Rows are points. Each copy is the shape, with its points in the same order, turned, moved and blurred by noise. Is it also mirrored, or only turned?

Shape (8 x 2):
[[ 20  21]
 [ 52 -73]
 [  0  33]
 [  3  -4]
 [-22 -11]
 [ 67 -22]
 [-21  24]
 [-19  21]]
Copy 1 (8 x 2):
[[ 31  16]
 [ 52 -82]
 [ 17  34]
 [ 11  -7]
 [-13 -10]
 [ 73 -35]
 [ -6  27]
 [ -6  23]]
Copy 1 is: only turned
Copy 2 (8 x 2):
[[-10  35]
 [ 67  -6]
 [-37  29]
 [ -2   3]
 [-17 -13]
 [ 46  39]
 [-41  19]
 [-34  11]]
Copy 2 is: only turned
Copy 3 (8 x 2):
[[ 15  22]
 [ 95 -40]
 [ -3  20]
 [ 22 -18]
 [  1 -31]
 [ 82   9]
 [-12  -5]
 [ -6  -1]]
Copy 3 is: only turned
Copy 4 (8 x 2):
[[  8  22]
 [ 82 -48]
 [-15  24]
 [ 13 -10]
 [-10 -31]
 [ 79   5]
 [-27   7]
 [-28   2]]
Copy 4 is: only turned

Shape (5 x 2):
[[-12 -66]
 [-73  44]
 [-32  20]
 [-39 -36]
 [ 14  57]]
Copy 1 (5 x 2):
[[ 12 -36]
 [-89  30]
 [-49  25]
 [-28 -24]
 [-26  87]]
Copy 1 is: only turned
Copy 2 (5 x 2):
[[ 67  10]
 [-42  73]
 [-21  33]
 [ 38  38]
 [-62 -10]]
Copy 2 is: mirrored
Copy 3 (5 x 2):
[[-73 -21]
 [ 51 -43]
 [ 15 -12]
 [-36 -36]
 [ 35  42]]
Copy 3 is: mirrored
Copy 4 (5 x 2):
[[ 49 -34]
 [ -7  68]
 [ -9  17]
 [ 43  14]
 [-68  -8]]
Copy 4 is: mirrored

Shape (9 x 3):
[[-35  -4 -16]
 [-14   1 -23]
 [ 12   9   9]
 [  3   3 -16]
 [-49  42  49]
 [ 93   1 -19]
 [  1   1 -18]
 [-45   4   1]
 [-14  45 -18]]
Copy 1 (9 x 3):
[[-21  10 -32]
 [  3  22 -15]
 [  6  10  24]
 [ 20  20  -8]
 [-75  18  27]
 [ 90  15  44]
 [ 15  17  -1]
 [-31  11 -12]
 [-13  54   8]]
Copy 1 is: only turned
Copy 2 (9 x 3):
[[-34 -19  -7]
 [-25  -1 -16]
 [  8  12   5]
 [-12   8 -18]
 [-26  12  73]
 [ 67  40 -58]
 [ -9   3 -15]
 [-40 -16  17]
 [-39  36   2]]
Copy 2 is: only turned
Copy 3 (9 x 3):
[[-29 -38 -24]
 [-15 -20 -22]
 [-17  -4  19]
 [-10  -8  -8]
 [-95 -30  20]
 [ 45  50  34]
 [ -8 -10  -9]
 [-46 -43 -17]
 [-46  12 -23]]
Copy 3 is: only turned

Shape (10 x 4):
[[ -6 -75  15  -1]
 [ -5 -25  -3 -49]
 [-68   0   9   1]
 [ 54  24   0   3]
 [-46  39  29 -10]
 [ 83  62 -31 -49]
 [ 24 -15  19 -13]
 [ 37 -73 -31  93]
 [ 26 -11  10 -19]
 [ 70  19 -48   1]]
Copy 1 (10 x 4):
[[ 30 -41  41 -38]
 [-15  15  15 -33]
 [-56 -36  36  14]
 [ 29  31 -10  37]
 [-55   4  42  41]
 [ 15  95 -55  25]
 [ 22  14  24   6]
 [ 82 -94 -29  19]
 [ 17  17  14   0]
 [ 35  30 -61  18]]
Copy 1 is: only turned
Copy 2 (10 x 4):
[[-26 -55   2 -44]
 [-28  23  27 -44]
 [-80  -2 -17   2]
 [ 33  16  23  22]
 [-69  22  16  40]
 [ 51  83  56   6]
 [ -9  -7  29  -6]
 [ 49 -77 -64  -7]
 [ 10   7  35  -9]
 [ 64  41   7   3]]
Copy 2 is: only turned

Shape (11 x 6):
[[ 79  -3 -15 -11 -17  16]
 [-15   4   1 -18 -25  -3]
 [-24  13 -20 -29  -6  11]
 [ -2  10 -10   6   8  -1]
 [ -5   6  49 -14  95   0]
 [-11 -46 -17  -7  21 -13]
 [-27  10  44 -17  -3  -6]
 [-30 -22  15 -28 -17  22]
 [-27   9  55  47  -9  10]
 [-32 -65  13 -10  41  17]
 [ -8  -1  79  35 -18  -5]]
Copy 1 (11 x 6):
[[ 60   5  20 -51   6  35]
 [  2   6 -18 -11 -39   4]
 [-17  12 -31 -24 -22   4]
 [  2  11  -5 -15   3 -11]
 [ 27  75 -54  25  53 -25]
 [ 20 -25 -47   3  13  -8]
 [ 12  43 -27  25 -37 -10]
 [  0  10 -35  19 -33  28]
 [  4  30  30  56 -18 -12]
 [ 13  -9 -60  48  29  19]
 [ 35  39  25  63 -29 -16]]
Copy 1 is: mirrored
Copy 2 (11 x 6):
[[ 39   7  27 -48   0 -68]
 [-20  14  -9 -15 -23 -12]
 [-29  23 -19 -24   7  -4]
 [ -1  -1   3  -3  11 -14]
 [-15  -4  84   7  43  38]
 [-12 -46  -1 -33   6  11]
 [-30  13  24   8 -28   9]
 [-53  -2   3 -23 -22 -10]
 [-27 -13  26  60 -28 -22]
 [-59 -61  29 -23   9  12]
 [-17 -10  47  49 -54 -19]]
Copy 2 is: mirrored
Copy 3 (11 x 6):
[[ 20   5 -34   8 -50  37]
 [ -2  15  12  -9 -17 -37]
 [-17  32   0 -32  -8 -30]
 [-16  15 -10   3   9 -10]
 [-71 -45  29 -27  40  34]
 [ 14 -19 -17 -29  29 -19]
 [-25  -7  47  -4  -4 -30]
 [ 15  14  37 -34  -2 -25]
 [-10   7  57  47  30 -13]
 [ 19 -24  26 -50  54  -2]
 [ -2 -19  67  52   7 -13]]
Copy 3 is: mirrored
Copy 4 (11 x 6):
[[ 60  27  10  -3 -39  -1]
 [-28  -8   4 -16 -17  -8]
 [-28   0   1 -48 -15  14]
 [-16  10 -14   2  -2  15]
 [-26  38  43  12  86  21]
 [  6 -32 -14 -13  34  10]
 [-52 -10  38   8  -1  -3]
 [-22 -28  32 -24  -7  24]
 [-55 -10  21  59 -13  22]
 [ -5 -52  25  -9  61  40]
 [-40 -14  32  67 -12   1]]
Copy 4 is: only turned

Shape (13 x 8):
[[-13 -43   8 -20  80 -20   2 -14]
 [-47 -34 -25 -29  24 -41 -40 -17]
 [ 45  56  31 -73  16 -39 -61  -1]
 [ 17  15 -46 -17  46 -62 -40  19]
 [ 76  27 -26 -20   1  34 -26   1]
 [ 36  51 -36 -47   7  44  30  21]
 [ 18   9 -31 -37 -24 -18  17 -19]
 [ 80 -39 -34 -49  60 -38 -14  56]
 [  2  62 -13   2 -55  25 -22  28]
 [ 27   2 -16  16 -39  18 -12  51]
 [-39  14 -25  25 -33  92  10 -51]
 [ 18   1  25  78  76 -71  -1 -41]
 [-10 -13   1   1  14   7  -3 -17]]
Copy 1 (13 x 8):
[[ 11   7  45 -22  42 -33   8 -37]
 [-10  -2  24 -14   2 -60 -53 -37]
 [ 11  83  82 -30 -29  -4 -25  45]
 [ 56  46  41 -17   5 -52 -47   2]
 [ 64  23  13 -47 -26  45 -33  44]
 [ 39  54 -42 -44   4  30  -5  36]
 [ 29  35 -14 -25 -50 -11 -15  -7]
 [ 92  27  46 -89  16 -54  18   8]
 [ 13  19 -27  16 -32  13 -44  82]
 [ 53 -11 -23 -11 -25 -15 -18  66]
 [-19 -36 -66  10  -9  63 -53  -5]
 [ 77   1  73  81  22 -12   7 -57]
 [ 16  -8   7  -1  -4  -6 -16 -12]]
Copy 1 is: only turned
Copy 2 (13 x 8):
[[ -7 -53  35  -6  61 -47   1 -10]
 [-32 -40 -36 -27  14 -46 -41   1]
 [-17  51  -6 -95  85 -25 -52 -64]
 [-10 -33 -59 -37  86  -4 -24 -43]
 [ 68  51  -7 -37  61  28 -20 -30]
 [ 36  43  -6 -60  76  43   9  25]
 [ 15  20 -28 -57  19   4  18 -16]
 [ 54 -75  -1 -75  94  25 -21 -53]
 [-13  72 -30 -27  17  65 -38 -10]
 [ 20  11  -3 -22  11  76 -33 -31]
 [ 26  76  -9  31 -29   5  -8  59]
 [-38 -19   3  62  79 -42  30 -84]
 [ -1   2  16 -13  18 -13  -4  -9]]
Copy 2 is: mirrored
Copy 3 (13 x 8):
[[-61 -50  50   3  17  10 -20 -49]
 [-72 -31 -21 -21 -15  22 -53 -46]
 [ -7  31  49 -95 -51  13 -59  15]
 [  3 -51  20 -31 -50  44 -60 -27]
 [ 53   3  14 -47  17  48 -15  31]
 [ 15  -5  26 -50 -13  71  44  27]
 [ -4   7 -23 -63 -13  17  19 -20]
 [ 17 -95  40 -58   6  16 -47   8]
 [  4  44 -29 -16 -42  39   0  43]
 [ 27  -5 -45  -6 -17   5  -9  52]
 [-20  78 -51  33  38  52  51   0]
 [  6  -8  58  54 -32 -24 -50 -95]
 [-34  10   3   2   5  12  -1 -31]]
Copy 3 is: mirrored

Shape (15 x 9):
[[ -8   4  -8  24  -9  27  14   2  15]
 [ -3  -4   4  -3 -14  23  10  14 -78]
 [-35  11  20  14 -17  29   6   1  10]
 [-13  -6 -22 -19  -4  32   8  25  10]
 [-11   1 -23  17  17 -22  15 -25   5]
 [-14  -3   2   8 -13 -36   8  12  16]
 [ -8  20  37  -3  34  12  13  21  11]
 [  0  -2 -10 -44  -3  16  16 -41  -5]
 [  4  11 -22 -45  -6  27  13  -6 -25]
 [  1 -39  28  14  -8  20 -95  18  16]
 [-68  12  11  17 -12 -30  11  24  -2]
 [ -2   8   0  22 -13   3 -84   8  -5]
 [-16  20   3 -29  32  29 -11 -16  13]
 [ -4  17   6  14  48  18  12  -9   6]
 [  3  10  -6   5 -17 -40   9   8  11]]
Copy 1 (15 x 9):
[[ -1  21   5  15   4  24  -6 -11   3]
 [-16 -17   0 -29 -24  37  13  -6 -65]
 [-18  14  28   8  12  16  20   4  -1]
 [ -7  -6 -17  -5   2  34  -1  16  19]
 [ -7   1 -24  22  -8 -21  -7 -37  -5]
 [  0  -8  12   2 -19 -30 -18  -4  12]
 [-21 -13  22 -21  44   9 -12 -32  11]
 [ 19 -31 -28   5   3  13  48 -26   1]
 [  6 -21 -34 -26  -1  29  35  -6  -8]
 [ 22 -26  23  40  59   0 -29  63 -41]
 [-51   7  29  -1 -19 -32  -1   8   6]
 [ 13  14  -2  14  44 -21 -21  47 -54]
 [-12 -15 -21   1  52   8  24 -16   5]
 [-21  -1 -10   8  38  13  -8 -46  -1]
 [ 15   0   0 -11 -17 -30 -15 -13   5]]
Copy 1 is: mirrored
Copy 2 (15 x 9):
[[  9  15 -23  36  -6  -9  19 -15  17]
 [-23   6   5  41  -2  38  -9  25 -52]
 [-14  -1 -10  32 -34   1  34  -6  12]
 [-10   8 -27  22   3   1  -4  29  33]
 [ -1   1 -11   7  13 -36  -7 -34 -13]
 [ 25  -9 -11  12 -21 -36  -3  -2  -9]
 [  4 -22  34  21   4  -4  32   5  21]
 [-17  15 -18 -35   4  24   6  -3  -1]
 [-20  33  -8  -9   4  22  -5  31  -1]
 [ 22 -44  -4  47 -44  40 -54 -27  47]
 [-19 -24   2  38 -37 -55  12   2 -19]
 [ 11  -1   8  51 -41  13 -56 -41  28]
 [-26   3  19  -7  -1   0   2  -3  41]
 [-12  -5  16  13  29  -6  19 -17  18]
 [ 29   4  -6   3 -23 -34 -10  -7 -13]]
Copy 2 is: only turned
Copy 3 (15 x 9):
[[-23  -4 -22  24  14   8   3   0  21]
 [ 24 -18  13  47  -4   6  50  46 -16]
 [-39  16   1  17   3  11  27  -7  21]
 [-11  26 -21  14  11   9   0  42  27]
 [ -6  -2 -28  -5  26 -31   1 -16  -5]
 [-10   1   9   2 -11 -41  -8   1  21]
 [ 11  19  23  -8  22  21  10  -3  35]
 [  6   0 -58 -21   2  -8  52  14   9]
 [ 12  26 -44   6   2   7  39  40   7]
 [-48  -7  28 -26 -37  49 -46  29 -27]
 [-28  30  35  19   2 -46  17  -5   3]
 [-22  22   6   4 -37  33 -32   5 -45]
 [  1  39 -30 -29  25  29  20  10  12]
 [  9  12  -9  -6  44  20   5  -2  10]
 [ 12   3  -9   9 -17 -40 -10 -11  17]]
Copy 3 is: only turned

Shape (13 x 9):
[[ 12  31   0  36 -11  54  13 -40  -7]
 [ 17   1  11 -39   8 -56  -9  -3  31]
 [-38  20 -36 -22 -10  -8  19 -30  40]
 [  9   3 -21 -11  19  11  16   4   7]
 [ 15  14   5   4 -17  10 -14  69 -65]
 [-39 -44  41 -27  40  63 -32  -6  22]
 [-40  -2  25  -2 -34  19  52   2  22]
 [-36  29   7  46 -20 -23  44 -28  -2]
 [ -5  40  24 -48  -6  -9  44 -30  15]
 [  7 -24  13  -9   8  27  31  22  14]
 [ 16  17 -22 -73 -18  31 -13   0  61]
 [ 32  13  24  42  34   5  42 -39  10]
 [ 11 -31  -8 -37  -3  -4   7 -16  11]]
Copy 1 (13 x 9):
[[ -9  27 -45  30   0  36  30 -38  -9]
 [ 13  -8  24 -40  10 -22 -11   6  54]
 [-45  -7 -32  -3  16  -5 -13 -36  58]
 [  5  -5 -46   5  10  -1   1  14  13]
 [  2 -34 -33 -34 -43  43  18  34 -53]
 [ 12 -19 -26  25  71  92 -28  27  42]
 [-51 -32 -23  21 -20  37  23  -2  66]
 [-74   0  12  18  -6   7  37 -28  12]
 [-14  -9  -8 -34  17  -2  48 -21  57]
 [  1 -17 -36  22  -8  18  11  39  32]
 [ 17   6 -60 -46   7  20 -23 -21  81]
 [  3  38   8  44  11 -11  51   4   6]
 [ 20 -36 -24  -2  15   4 -10 -10  33]]
Copy 1 is: only turned
Copy 2 (13 x 9):
[[ -4  19 -64  50  12   6  -6 -15  38]
 [-29  16  34 -40 -14 -32 -24  17  12]
 [-36  -5 -56 -54   0 -15   4  22  25]
 [  5 -10 -13 -19  19  -3  -2   6  34]
 [ 38  -2  26  26  19  35   8  20 -50]
 [-21 -59  -7   6 -51  60 -34   9  60]
 [ -7  -5 -40   2 -37  -5  54  30  28]
 [-46   6 -50  30  12 -37  34  26   4]
 [-42  40  -9 -29 -16  -1  36 -11  41]
 [ 24 -22   4   2 -13   3  15  15  45]
 [ 18  32 -29 -71 -26  27 -35   7  47]
 [-20  12  -9  49  24 -39   5  -6  66]
 [ -3 -21  -3 -34 -16 -15  -8 -18  21]]
Copy 2 is: only turned
Copy 3 (13 x 9):
[[ 43  19   0   4  29  27  46   4 -12]
 [-12  26 -10 -38 -11 -65 -23   8  40]
 [-13  22 -62 -29  30   4   4  -4  44]
 [ 15 -11 -11   0   9  -3 -12   7  25]
 [  2 -36  -3   9 -23 -19 -23  31 -72]
 [-43 -16  58 -43 -13  54  11  -7  30]
 [-29  -3 -33 -10   6  11  53  48  22]
 [-18  46 -45  37  26 -12  44  19   2]
 [ 16  39 -46 -25 -34  -6  22  27  43]
 [ -3 -31   9  -5  -2   0  14  35  32]
 [ 27 -12 -24 -95  10   6 -17  18  42]
 [ 34  36  24  38  12 -15  34  16  39]
 [ -2 -20  -7 -31  -6 -28  12 -13  36]]
Copy 3 is: mirrored

Shape (15 x 11):
[[ 22 -29   0 -11  20 -21  51  34  53  -1 -14]
 [-37  -4 -32 -29   7  34  17 -39  28   2  16]
 [-37   0  18  14 -23 -69  -2 -23 -37  15   9]
 [ -3  54  50  39  -1 -31  11  21   0  62 -16]
 [-20 -36 -39 -27  46  21  12   6   3   5  54]
 [ 65   5   5  21  21  22  60  34  19  65 -12]
 [ 51  22  20  14  39   0  43   6 -11  10 -19]
 [-17 -36 -22 -23  28   5 -38 -19  29 -16   9]
 [ 33   7 -19   7  30  33  54  59   2  -2 -38]
 [ 22  14  30  -2 -25 -39  -4   0 -22  66 -35]
 [ 17  29  18  -1 -41 -33 -11  -2  -1  12  31]
 [ -9 -16 -28 -19  42  15  17 -50  27   1  38]
 [ 35  19 -29 -49  64  11  60  42  23  16 -16]
 [ -7  10  86  -8 -26 -25   6   5 -26  31  -5]
 [ -5   5  37   3 -49 -26  11 -21 -24  39 -18]]
Copy 1 (15 x 11):
[[ 38 -45  26  -9  40 -13 -47  18  14  15 -34]
 [-26  -8 -49  16  52  37  -9  -5   5  17 -16]
 [-21 -22  23  28 -30  -9  25 -47 -41   2  13]
 [-35  32  75  22 -13 -40 -10  17  -9  32   8]
 [ -1 -40 -29  23  92  20  -8  14 -33 -10   9]
 [ 38  11  59   8  39   1 -20  78   1  59  -8]
 [ 19  -2  56  20   3  31 -34  51   4  12  11]
 [  0  -3 -26 -18  61  30 -27 -32 -30 -27  -8]
 [ 26 -12  17   7  17   4 -43  94  -5  -4 -33]
 [-12  12  60  -5 -26   2  -6  -2 -53  53  -7]
 [-14 -10   8 -20 -15 -16  -4 -11 -22  34  48]
 [  5 -12 -28  27  73  49 -15 -17   4   8  13]
 [ 14 -38  14  31  49  16 -90  69 -11  28 -20]
 [-54 -24  75 -23 -22   3  13  -4 -20  25   9]
 [-26  -4  35  -7 -33  10  27 -12 -27  44  -7]]
Copy 1 is: mirrored
Copy 2 (15 x 11):
[[ 21 -19 -23   2 -19   3  52  65  28   5  22]
 [-61 -44 -36 -31   3  -6  31 -13   0  17   9]
 [-20 -21   5  70  26 -49  -7  -3 -38  13  40]
 [-10  40  31  78 -22 -33  41   2  11  48   4]
 [-30 -25 -16 -60  29 -46  43  27 -13  -6  -6]
 [ 29  -6  25   8 -54  -9  83  42  12  44 -37]
 [ 10  12  22  26 -36  12  58  23 -21  -6 -22]
 [-28 -17 -15 -41  47  10  -6  17   1  10  17]
 [ 17  -3 -22  10 -43  -2  49  41  26 -15 -60]
 [  2   0  12  69 -15 -14   8  24 -34  72  -3]
 [ 10  19  -9  22 -21 -35   0 -18 -31  38  38]
 [-38 -38  -7 -48  22   3  55  -3 -20   2  22]
 [ -4  14 -51 -15 -24  10  95  60 -10   2 -39]
 [-35  23  28  58 -40 -35 -12  35 -29  34  31]
 [-22 -25  12  64 -30 -31  -9   3 -30  52  19]]
Copy 2 is: mirrored
Copy 3 (15 x 11):
[[ -2 -27   0 -33  19 -40  24  13  36  -2  41]
 [-37 -21  16  26  -8  15 -22 -66  18  18  10]
 [ -3  32   5  -6 -25 -19  -8  18 -69  42 -18]
 [  8  63  24  32   8  -7  45  44 -27  57  35]
 [  7 -35  -8 -19   1  41 -27 -55  -1   7  28]
 [ 47  16   8  20   6  -4  71  -2  50   9  66]
 [ 26  39   3   9  44 -11  60  -8  16 -10  15]
 [ -8 -28 -24   2  11  17 -55 -20  28  22 -19]
 [ -7 -17 -14   2  37  18  84   3  40 -16  32]
 [ 15  65  -9   6 -31 -19  32  34   1  51  -8]
 [ -6  58  18   1 -27  -1 -14  34  -8  -8  18]
 [ -1 -10   1  12  14  -9 -35 -72   9  11  18]
 [-10   6 -37 -27  46   0  60 -43  53   5  58]
 [ 12  62  54 -27   1  -5  24  43 -10  41 -14]
 [ -2  42  35  12 -47 -25  29  21 -13  37 -21]]
Copy 3 is: only turned
Copy 4 (15 x 11):
[[ 47  16  40   5  50 -32  42   8 -11 -29  -9]
 [ -1 -37 -27 -17  57   3  13 -41  22  -1  -5]
 [-15  -7 -10  -9 -51 -70   6 -40 -20   6  26]
 [-29  44  50   0 -38 -10  48 -13 -10  36  45]
 [ -7 -42 -26 -21  70 -12   1  15 -36 -20   6]
 [ 39  23  67   5  21  52  50   5 -44   2  22]
 [ 12  53  42  -8  14  22   8 -24 -35 -27  22]
 [ -2 -12 -21 -20  52 -38 -23  -2   0  11 -40]
 [ 28  51   7   6  32  41  49  21 -21 -48  -1]
 [ 16  18  41 -31 -63 -10  28 -18 -22  31   4]
 [ 14  -5  22  -9 -32 -26 -21  -1  18  15  43]
 [  4 -29 -10 -16  77 -14 -15 -43 -16   0   3]
 [ 38  35  24 -59  74  17  46  13 -21 -40  20]
 [-32   1  59 -16 -59 -26  14 -14   5 -13   7]
 [  2 -10  26  -8 -62 -16  20 -40   1   9   7]]
Copy 4 is: only turned

Shape (18 x 12):
[[-22 -72 -21  32 -82   1  21  -3   4  18  52 -14]
 [  1  22 -36  14  63 -38 -22 -60  17   8  -2 -12]
 [-27  26  11 -19  -9  12  19  58   9 -35   7  38]
 [ 19 -23 -61  16 -47  -4   8 -46  34  -9  39  15]
 [ 11  69   0  31 -34   0  29  37  12   0 -10  -7]
 [  3  38 -15   0  52 -51 -55 -22 -19  47  14   1]
 [ 10 -54  11  58 -34   2 -22 -48   7 -40 -12 -44]
 [-49  80 -32  20  29  -6 -50 -51  -2 -12   6   7]
 [-50  26   1  29   9 -10  53  32  -8 -12 -21  37]
 [-21 -42 -63 -15 -48  12  13 -14  -9  -8  -4 -43]
 [  6 -38  21  19 -37  39  -5 -43  -2  12 -13  14]
 [-17 -95  19  29 -62   3 -11   3  25 -42  21 -24]
 [ 21  16  -8   9  33 -25 -41  25 -43   7  25  -4]
 [ -3  60  -6 -51  35 -47 -45  -9  -1  28 -10  11]
 [-26  49   9   1   1  -2   4  34  64  25 -33  17]
 [  9 -53 -39  40 -30  48 -21  17  31  27  20 -20]
 [-56  40  11 -14   0 -32 -11 -13   5   7   6  -7]
 [-15  30  13 -25  44   2  11 -24   5  12  49 -21]]
Copy 1 (18 x 12):
[[ 63 -29 -28 -15 -45  36  42 -68   7  43 -22 -39]
 [ 69  29   5   4  43 -55 -68 -17 -51  19  11  -5]
 [-12 -55 -17  21  22 -12  18   4   6 -21  14   3]
 [ 75 -25 -14 -11 -25  -6  -2 -50 -24  81  14   7]
 [ 55 -26   1  29  24   6  29  18   8 -20  71 -22]
 [ 79  11 -24   6  18 -35 -80   0 -52 -32   1 -17]
 [ 79  28  53 -22 -22 -34  14 -38  42  33 -19   2]
 [ 30  45 -38   2  44 -62 -55 -33 -16 -11  67  16]
 [ -5   3 -12  47  41  -1  38   3 -15 -29  17 -14]
 [ 21  -4   6 -58 -40 -17  37 -25 -33  39  10 -30]
 [ 36  21  15   1 -25  22 -11   7  33  51 -11  12]
 [ 54 -28  22 -27 -39 -19  38 -51  54  38 -55  -8]
 [ 58 -24   6  25 -18 -35 -60  -3 -36 -56  -3 -18]
 [ 41  -5 -42 -26  40 -48 -72  54 -43 -28  19  -6]
 [ 18 -13 -26  17  60 -30  -2  51  14  20  22 -53]
 [ 49 -25   6  17 -51 -17  -6 -33  10  67   1 -60]
 [ 24  19 -38 -36  43 -22 -20  -3   0 -32  14 -20]
 [  8 -23   4 -25  50  10 -71 -21 -17  -8  14 -24]]
Copy 1 is: mirrored
Copy 2 (18 x 12):
[[-72  42  40 -35  19 -38 -26 -42  -8 -39  69 -25]
 [ 20  28 -41 -71  13  37  -3  30  19  52  14  12]
 [-38  -7 -32  13  18 -39  -4 -13  -4 -36 -58  35]
 [-27  60   5 -84  21 -47 -35 -17 -24  -9  36  14]
 [-25  74 -44  30  -3 -23  33 -23  -4  -6 -20  34]
 [ -9  15 -41  -8   3  32 -39  34  19  84  -1  -1]
 [  1  53  35 -55  19 -34  32   4  60 -27  55 -17]
 [ -9  48 -28 -52  24  36 -14 -12  49  62 -62  17]
 [-16  14 -20  13  32  30  11 -30   5 -46 -22  39]
 [  8  27  18 -38  28 -36 -24 -70 -12  -9  27 -38]
 [-20  24  72 -23  15 -29  16   8  11   5  32  22]
 [-41  12  40 -45  21 -64   1 -13  40 -75  44 -50]
 [ -6  -5 -49  15  -1  -8 -23   0  42  40  17  12]
 [  5  17 -44   4  29  10 -31  52 -10  67 -44  -3]
 [-16  35 -17   2 -26  13  16  26 -29 -28 -62  12]
 [-28  21  36 -41 -59 -40 -15 -30  -2 -17  50 -10]
 [-40  26 -12  -6  43  24   0   4   9  17 -41 -27]
 [-50 -13 -35 -42  26   8  26   4   0  48  -3  -5]]
Copy 2 is: mirrored
